Each wall is flat, endless, passes through zero and stands at right angles to its row. A trip goes straight from one point to another. Which walls does it cross, in order?
In the rows, 128 means zero.

Walls:
(1): [153 134]
(2): [110 122]
(3): [121  97]
(4): [145 120]
(5): [137  74]
Trips:
[180  35] to [157 117] => none
[151 107] to [172 195] => 3, 5
[190 126] to [160  84] => 3
[177 155] to [161  73] => 5, 3
[155 136] to [118  93] => 5, 3, 2, 1
[ 62 104] to [ 66 112] => none
[208 120] to [147 118] => 3

Walls:
(1): [119 135 170 114]
(2): [ 74  95 104 153]
(3): [146  78  74 101]
(4): [ 83 159 148 124]
(5): [157 103 172 126]
Trips:
[178 148 156 121] to [ 92 155 127 191] => 4, 5, 2, 1
[116  73 123 108] to [ 83 140 152  90] => 1, 4, 5, 3
[137  98 137 199] to [193 106 106  58] => 3, 2
[ 57  43  81 148] to [ 73 154  86 137] => 4, 3

Walls:
(1): [161 169 112 107 124 154 200 125]
(2): [178 114 129 139 108  92  80 167]
(3): [ 98 164  69 124 165 114  77 138]
(4): [ 52 113 150 195  90 107 196 117]
(5): [ 28 107 146 138  75 116 137  31]
(6): [144  81 128  75 103 236 141 181]
(7): [ 55  92 102 192  46 145 129 174]
(8): [198 132 181 131 140 175 108 170]
(9): [149 165 131 167  98  85  90  74]
(10): [115  91 139 160 122 101 157  86]
Trips:
[161 158 131  96 156 138 131 164] to [143 116 127 132 123 115 131 159] => 3, 7, 1
[157 164  47 163 119 161  88 161] to [124 102 142  87  89 159 115 180] => 9, 1, 3

Walls:
(1): [120 136  78  70  97 144 101 134 140]
(2): [ 87 173  68 208  84  96 161 105  42]
(3): [166 132 157  95 108 168  72 108  59]
(4): [205 133  95 116 136 131 132 149  92]
(5): [ 73 114 146 147  88 154 164 115 138]
(6): [ 83 168  74 144 173 186 198 147 108]
(7): [167  94 114 160 155  70  88  64 129]
(8): [134  85 129 116 109 126 151  74  98]
(9): [118  56 113 185 107  36 121  67 109]
Trips:
[151 143 166 111  49 172 171 237 105] to [193 135 123 130 131 213 145  65 166] => 8, 7
[124 128  65  74 158 150 106 114 167] to [111  69 118 112 177 177 163 141 139] => 7, 8, 5, 4, 1
[145  50 125 106 112 173 153 143 133] to [105 108 169 107 112 126 113  63 115] => 9, 4, 7, 1
[126 114 145 217  83 181 185 170 144] to [111 152 199  94 147 107 178 109 100] => 8, 3, 2

Walls:
(1): [ 77 103 123  85 116 216 149 112  55 137 144  79]
(2): [152 112 172 100  97  72  89 144  86  92 129 100]
(3): [ 97 162 117 118 134  86  76  69 102 201 145  56]
(4): [133 197 127  76 155  85 116 100 112 131 119 116]
(5): [ 63  55 168 107  37 158  80 125 146  55  65 161]
(6): [123 106 104 157 107 149 114 176  60 105  69 103]
Trips:
[157 157  93 145 120  97 146 158 124 113  64 136] to [105 155  74 144  92 160 132 166 117 101  98 141] => 2, 5, 4, 1
[ 78 141 102  97 162  26  84  65 196 142  81  73] to [139 130 165 135 150 145 148 101 113 171 140  96] => 2, 1
[116 102 125 179  85  97 186 131 106 178 112 150] to [102 115 177 146 121 100  97 144 171 141 108 151] => 5, 6, 2
[134 112  69  59 146 190  84 156 146 197 125  72] to [160 199 180  74 126 187 132 183 110 168 150 157] => 6, 3

Walls:
(1): [ 75 139 136 124 163 132 130 139 115 162 172 127 164 108 203 122 138  85]
(2): [144 116  77 136 131 150 104 109 159 114  96 128 175 131 176 161 245 107]
(3): [113 100 162 186 138  80  74  71 134  55 145 108 108  79 110 114 157  91]
(4): [120 119 156 155 124 130 121 156 136 157 111 110 138 165 114 132 129 215]
(5): [113 121 119 129 170 147 138 142 157 158 115   7 155  36 147 127 165  95]
(6): [110 207 128  65 113 156  81 122  70  91 176 112 122 100  74 150  98 143]
(7): [ 93 127 144 103 126  62 112  76  98 115 128 137 114 147 144 148 142 128]
Trips:
[106 204 128 167  96 108 109 151 169 177 188  95 154 101 100 111 158 113] to [132  54 142 106 109 189 135 125 201 199 113 143 204 121  97  51 145 125] => 3, 6
[155 138 123 125 155  69 151 150 110 185 120 174 133 107 133 138 143 136] to [ 83 127 113  93 189 178  55 130 129 115  98 214  83 163 128  99 165 189] => 2, 1, 6

Walls:
(1): [146  64  98 132 186 135 142 159 112 124 161 150 162 107 200 123 116 101
 120  27]
(2): [177 190 145 115 114  90 167  90 160 128 122 192 142  97  86 120  48 177
  79 126]
(3): [160 107  55 154 126 151 158 110 117  63 111 154 134 144  84 111 178 189
 134 211]
(4): [149 144 166 173 168  84 156 174 101  89 104 105 159 154  79 190 193 169
 137  86]
(5): [197 140 132  99 136 107 126 199 186 130 165 190  86 121 140 162 126 110
 142  68]
(6): [188 147 123  92  91 148 164 108 156 129 108 153 110 120  96 195 113 139
 192 130]
(7): [119 175 132 150 124 170 212 143 104 104  94 145 197  58 183 137  84 120
 177  90]
(8): [110 115 138 116 164 184 184 140  97 113 105 150  86 182 176 132 112 143
 150 102]
(9): [124 109 100 155 184 125 120 122 109 106  88 154 121 136 169  90 122 146
 110 127]
(10): [206  77 194 126 141  91 108 133 110 203 115  72 163 114 147 151 122  78
 132 175]
(11): [ 90 124 121 142 134 139  49 143  99 192 154 182 152 127  80 124 124 185
 153 141]
Trips:
[111 103 176 150 175 119 179 108 160 116  87  99 114  93  95 132 168 107
 166 110] to [131 130 138 154 153 136 124 116 146 136 118 168  76 177  72  72 180 123
  98 109] => 9, 3, 7, 10, 6, 5, 11, 2
[186 226 120  88 202 107  62  81  80 163 112 205  59 168  99 120  81 112
 127 201] to [177 164 122 156 123 152  72 112 237  83  57 228 123  92 165  93 168  83
 133 149] => 8, 10, 11, 7
[160  94  71 179  89 132 176 187 103 143   7 116 195 170 105 136 103 120
 170 149] to [134  95 154  88 119  99 181 169  99 117  74 138 125 144 104 145 150 175
 181  64] => 1, 5, 10, 9
